Rows are points. The window is the flat piece filled in between its corners: a triangle in 3 columns, a solid with four corners in 4, and so on. A path goes straight from each point to the next, and from the last back to the first. After which points does the path pass through the window?

Window (4 x 4)
[[-0.14  0.12  0.14  0.11]
 [-0.46 -0.40 -0.01 -0.21]
 [-0.40  0.68 -0.31  0.00]
 [ 0.13 -0.69 -0.05  0.59]]
Path:
(1): [-0.61 -0.50  0.05  0.62]
(2): [-0.17 -0.40  0.02  0.48]
(3): [ 0.17 -0.37 -0.04  0.33]
(4): [ 0.12 -0.63 -0.11  0.20]
(5): [-0.31 -0.40  0.05  0.47]
(6): [-0.57 -0.05  0.25  0.41]
(7): [-0.01  0.16  0.01 -0.03]
(8): [-0.14  0.31 -0.12 -0.26]
(9): [-0.71 -0.11  0.34  0.25]
(10): [-0.50 -0.02  0.48  0.49]
(11): [ 0.21 -0.38 -0.04 -0.11]
(12): [-0.08  0.39 -0.56 -0.23]
(13): [-0.75  0.52 -0.07  0.25]
(14): [-0.75  0.76 -0.15  0.21]
(15): [ 0.14  0.33 -0.43 -0.25]
(16): [ 0.13 -0.16 -0.02 -0.17]
Through the window after points: 2, 4, 6, 14, 16

Window (6 x 6)
[[ 0.25  0.38  0.27  0.50 -0.32 -0.21]
 [ 0.17 -0.59 -0.41 -0.69  0.48  0.00]
 [-0.72  0.00  0.05  0.28 -0.29 -0.40]
 [ 0.26 -0.40  0.31 -0.48  0.19  0.33]
 [ 0.45 -0.49  0.30  0.38  0.57  0.46]
 [ 0.11  0.60  0.52  0.29  0.20 -0.43]]
Path:
(1): [-0.33  0.53 -0.21  0.39  0.06  0.08]
(2): [-0.24  0.07  0.42 -0.01 -0.22 -0.61]
(3): [ 0.25 -0.31  0.21 -0.19 -0.05 -0.62]
(4): [-0.01  0.11 -0.24 -0.19  0.17  0.16]
(5): [-0.63  0.32 -0.31 -0.18 -0.19  0.21]
(6): [ 0.04 -0.21  0.20 -0.11  0.03 -0.54]
(7): [-0.21 -0.62  0.47  0.29 -0.41 -0.36]
(8): [-0.13  0.47 -0.11  0.18  0.49  0.14]
(9): [-0.19  0.83  0.02  0.39 -0.17 -0.15]
(10): [-0.04 -0.02  0.51  0.46  0.05 -0.71]
(11): [ 0.56 -0.38  0.25  0.14  0.23 -0.34]
(12): [ 0.14 -0.03  0.25  0.20  0.27  0.30]
(13): [0.01 0.48 0.05 0.49 0.38 0.42]
(14): [ 0.07 -0.20  0.34 -0.13 -0.10 -1.01]
(15): [ 0.62 -0.41  0.16 -0.25  0.36  0.06]
(16): [-0.05  0.14 -0.29 -0.11  0.55  0.56]
Through the window after points: 7, 11

Window (8 x 8)
[[ 0.12 -1.01  0.22  0.47 -0.12  0.20  0.36 -0.25]
 [-0.17 -0.55 -0.32  0.60  0.22  0.69  0.18  0.22]
 [-0.14  0.05 -0.07  0.05 -0.24  0.35 -0.77  0.15]
 [ 0.15  0.70  0.07 -0.61 -0.07  0.73 -0.67 -0.30]
 [-0.19  0.27  0.16 -0.05 -0.14 -0.81 -0.10  0.59]
 [-0.11 -0.52 -0.25 -0.01 -0.39 -0.14  0.39 -0.82]
 [-0.28  0.22  0.38  0.47 -0.44 -0.04 -0.03  0.35]
 [-0.45 -0.04  0.19 -0.17 -0.34  0.13 -0.13  0.61]]
Path:
(1): [ 0.08 -0.01 -0.12 -0.24 -0.71  0.16  0.29  0.48]
(2): [-0.36 -0.07  0.28  0.24 -0.03 -0.12 -0.30  0.22]
(3): [-0.48 -0.69  0.18  0.27  0.26  0.10 -0.01 -0.20]
(4): [ 0.47 -0.25  0.06  0.18 -0.77 -0.03  0.36  0.14]
(5): [ 0.22 -0.46 -0.33 -0.20 -0.54 -0.01 -0.03  0.59]
(6): [-0.54  0.12  0.31  0.08 -0.12  0.29 -0.36  0.10]
(7): [-0.34  0.10  0.26 -0.03 -0.03  0.10 -0.25  0.35]
(8): [ 0.47 -0.01 -0.19  0.01 -0.50  0.23 -0.14  0.65]
Through the window after points: 1, 3, 5

Window (9 x 9)
[[ 0.58 -0.04 -0.85  0.08 -0.51  0.30  0.21  0.08 -0.93]
 [-0.14  0.39  0.04 -0.37 -0.14  0.46  0.45  0.49  0.59]
 [ 0.03 -0.43  0.36  0.24  0.12 -0.07  0.32  0.43 -0.05]
 [-0.06 -0.57  1.27 -0.43 -0.52  0.08 -0.97  0.23  0.04]
 [ 0.20 -0.64 -0.14 -0.23 -0.55  0.15 -0.18 -0.32  0.12]
 [ 0.30  0.57  0.05 -0.32  0.02  0.35  0.83 -0.25  0.02]
 [ 0.37  0.16  0.38 -0.53  0.45  0.90  0.07 -0.29  0.80]
 [-0.36 -0.35  0.21  0.26 -0.55  0.32 -0.12  0.09 -0.85]
 [-0.03  0.04  0.11 -0.04  0.56 -0.22 -0.18 -0.08  0.74]]
Path:
(1): [-0.05 -0.44  0.11 -0.57 -0.07  0.33  0.08  0.11 -0.28]
(2): [ 0.21 -0.12  0.27  0.22 -0.47  0.17  0.02  0.13 -0.16]
(3): [ 0.12  0.20 -0.13  0.11 -0.15  0.32  0.31  0.08  0.31]
(4): [-0.21 -0.02 -0.04 -0.55  0.02  0.31  0.53  0.35 -0.03]
(5): [ 0.06 -0.35  0.10 -0.29  0.18  0.28  0.20  0.23 -0.33]
(6): [ 0.18  0.33  0.14  0.44 -0.29  0.18  0.03  0.16  0.05]
(7): [ 0.46 -0.10  0.29  0.66 -0.36  0.19  0.16  0.40  0.30]
(8): [-0.13 -0.23 -0.18 -0.54 -0.15  0.22 -0.19  0.06 -0.13]
(9): [-0.01 -0.01  0.27 -0.90  0.35  0.46  0.03  0.34  0.21]
(10): [ 0.37  0.02 -0.10  0.13 -0.14  0.40  0.15 -0.15  0.10]
(11): [ 0.54  0.44  0.44  0.28 -0.15  0.51 -0.17  0.04  0.64]
(12): [ 0.09 -0.21  0.13 -0.62  0.19  0.16  0.09 -0.15  0.33]
Through the window after points: 9

Window (12 x 12)
[[ 0.32  0.52  0.75  0.29 -0.66 -0.56 -0.50 -0.37 -0.04  0.72  0.35 -0.55]
 [ 0.33 -0.66 -0.06  0.52  0.48 -0.18 -0.34 -0.32  0.19  0.51  0.37 -0.37]
 [ 0.62 -0.12 -0.22 -0.38  0.07 -0.05 -0.22 -0.21  0.52 -0.76  0.43  0.18]
 [ 0.36  0.33  0.10  0.29 -0.52  0.08  0.43 -0.61 -0.31  0.09  0.28 -0.11]
 [-0.40 -0.13  0.11 -0.10  0.16 -0.37  0.43 -0.49  0.08 -0.01 -0.04 -0.39]
 [-0.11 -0.60  0.17  0.74 -0.13 -0.66 -0.30 -0.78  0.34  0.19 -0.43 -0.33]
 [ 0.14  0.24  0.32  0.33  0.14  0.26  0.31  0.25  0.07 -0.56  1.04 -0.07]
 [ 0.26 -0.08  0.09 -0.23 -0.82 -0.14 -0.39 -0.31 -0.67 -0.07 -0.36 -0.56]
 [ 0.24  0.09 -0.34  0.88  0.53 -0.57  0.29 -0.16  0.15  0.14  0.27 -0.17]
 [ 0.16  0.18  0.45  0.22  0.57  0.32  0.75  0.25 -0.08 -0.25  0.22  0.22]
 [ 0.06  0.09 -0.16  0.05 -0.34  0.56 -0.03  0.85 -0.14  0.63  0.57  0.12]
 [-0.54  0.40 -0.20 -0.48 -0.13  0.52 -0.56 -0.05 -0.38  0.09 -0.09  0.07]]
Path:
(1): [ 0.22  0.03 -0.10  0.53 -0.05 -0.05 -0.16 -0.29  0.56  0.05 -0.19 -0.85]
(2): [ 0.02  0.09  0.07  0.36  0.07  0.18  0.25 -0.07  0.33  0.00  0.28 -0.46]
(3): [-0.01 -0.20  0.31  0.04 -0.10 -0.48 -0.13 -0.23 -0.42 -0.18  0.37  0.32]
(4): [ 0.26 -0.02  0.33  0.23  0.16 -0.28  0.25  0.00 -0.40  0.03  0.56  0.44]
(5): [-0.05  0.35  0.08 -0.04  0.24  0.76  0.34  0.04  0.46 -0.29 -0.25 -0.54]
(6): [ 0.43 -0.24  0.02  0.46  0.21  0.20 -0.17 -0.23  0.20  0.35  0.13 -0.61]
(7): [-0.18 -0.38  0.10  0.14  0.08 -0.69 -0.22 -0.05 -0.18  0.36  0.72  0.47]
(8): [-0.02 -0.21  0.26  0.05 -0.09 -0.40  0.08 -0.38 -0.54  0.26  0.31  0.06]
(9): [ 0.22  0.37 -0.17  0.03 -0.04  0.35 -0.12 -0.08  0.73 -0.21 -0.32 -0.56]
(10): [ 0.09  0.24 -0.01  0.32 -0.16  0.30 -0.03 -0.05 -0.04  0.17  0.08 -0.59]
(11): [ 0.14 -0.25  0.46  0.07 -0.37 -0.74  0.07 -0.35 -0.46  0.09  0.42  0.38]
(12): [-0.13 -0.51  0.24  0.04 -0.20 -0.25 -0.10 -0.08 -0.58  0.42  0.34  0.51]
Through the window after points: 2, 4, 6, 12

Window (14 x 14)
[[-0.13  0.92  0.05 -0.29 -0.13  0.72 -0.15 -0.07 -0.45  0.19  0.46 -0.31
   0.32 -0.55]
 [ 0.16  0.95 -0.18 -0.44 -0.32  0.48  0.06 -0.73 -0.37  0.46 -0.55 -0.11
   0.13  0.48]
 [-0.55  0.07  0.32  0.49  0.19  0.10  0.20  0.30 -0.43 -0.22  0.60  0.07
  -0.72  0.79]
 [ 0.16  0.09  0.27  0.05  0.21  0.68 -0.14 -0.44 -0.20  0.81 -0.36 -0.15
   0.55  0.08]
 [-0.02 -0.20  0.23  0.04  0.26 -0.44  0.21 -0.44 -0.20 -0.44  0.61 -0.25
  -0.17  0.15]
 [ 0.01  0.37 -0.21  0.19 -0.54  0.50 -0.72 -0.34 -1.13  0.09 -0.36 -0.26
   0.42  0.35]
 [-0.05 -0.74  0.03 -0.33 -0.09 -0.89  1.00  0.77  0.64  0.32  0.19  0.09
  -0.03  0.09]
 [-0.17  0.11 -0.29  0.21  0.82 -0.08  0.37  0.41 -0.41 -0.59  0.08  0.44
  -0.21  0.37]
 [ 0.27 -0.32  0.19 -0.17  0.20 -0.71 -0.11  0.59  0.80  0.19  0.17  0.32
  -0.60 -0.08]
 [-0.53 -0.42  0.19 -0.66  0.23 -0.56  0.11  0.30  0.49  0.19  0.30  0.86
   0.04  0.24]
 [-0.23  0.30 -0.16  0.80  0.01 -0.29  0.31  0.07  0.43 -0.56  0.78  0.04
   0.22  0.44]
 [ 0.63  0.58  0.38 -0.01 -0.32  0.57  0.10 -0.31 -0.92  0.11 -0.11  0.55
   0.35  0.47]
 [-0.29  0.11  0.60  0.22 -0.05  0.10  0.28  0.16 -0.07 -0.91 -0.31  0.07
  -0.03  0.55]
 [ 0.32 -0.02 -0.34 -0.45 -0.30  1.09 -0.16 -0.35 -0.15  0.16  0.11 -0.02
   0.15  0.12]]
Path:
(1): [-0.38 -0.33 -0.16  0.73 -0.10  0.20  0.12 -0.34 -0.38  0.03 -0.15  0.66
 -0.49 -0.15]
(2): [ 0.17  0.41  0.34 -0.41  0.18 -0.22 -0.07  0.54  0.06 -0.17  0.46 -0.36
  0.06  0.70]
(3): [ 0.00 -0.16  0.17 -0.24  0.26 -0.25 -0.01  0.20  0.12  0.01  0.17 -0.03
  0.08  0.38]
(4): [ 0.14  0.20 -0.19  0.40 -0.31 -0.06  0.42  0.24 -0.11  0.01 -0.02  0.54
 -0.45 -0.23]
(5): [-0.12 -0.16 -0.06  0.37  0.09  0.17  0.11 -0.10 -0.22  0.08  0.22  0.45
 -0.34 -0.06]
(6): [ 0.13  0.26  0.30 -0.49  0.19 -0.21  0.35  0.72 -0.12 -0.36  0.22 -0.20
  0.53  0.70]
(7): [ 0.14 -0.03  0.33 -0.33  0.20 -0.46  0.05  0.43 -0.12 -0.22  0.39 -0.21
  0.53  0.43]
(8): [-0.22 -0.16 -0.05  0.12 -0.07 -0.11  0.42 -0.12  0.13  0.06  0.20  0.24
 -0.31  0.08]
(9): [-0.12  0.07 -0.14  0.17 -0.30  0.31  0.25 -0.36 -0.22 -0.11 -0.04  0.03
 -0.07 -0.10]
(10): [ 0.11  0.42  0.38 -0.47  0.30  0.45 -0.33  0.42 -0.13 -0.02  0.26 -0.02
  0.40  0.59]
(11): [ 0.31 -0.03  0.11 -0.22  0.61 -0.11 -0.09  0.57  0.36  0.02  0.12 -0.32
  0.19  0.98]
(12): [-0.52  0.22 -0.14  0.16 -0.36  0.06  0.27 -0.50 -0.34 -0.07  0.13  0.29
 -0.22 -0.41]
(13): [-0.33 -0.05  0.06  0.23 -0.19 -0.18  0.32 -0.29 -0.02 -0.12 -0.22  0.38
 -0.38 -0.34]
(14): [-0.09  0.17  0.22  0.05  0.16  0.04  0.11  0.30 -0.13 -0.45  0.37  0.01
 -0.03  0.71]
(15): [-0.12  0.24  0.15 -0.22  0.05 -0.03  0.00  0.17  0.04  0.08  0.29  0.11
  0.32  0.40]
(16): [-0.19 -0.22 -0.14  0.21 -0.07  0.10  0.33 -0.27  0.03 -0.29  0.23  0.59
 -0.52 -0.45]
Through the window after points: 1, 3, 7, 9, 15
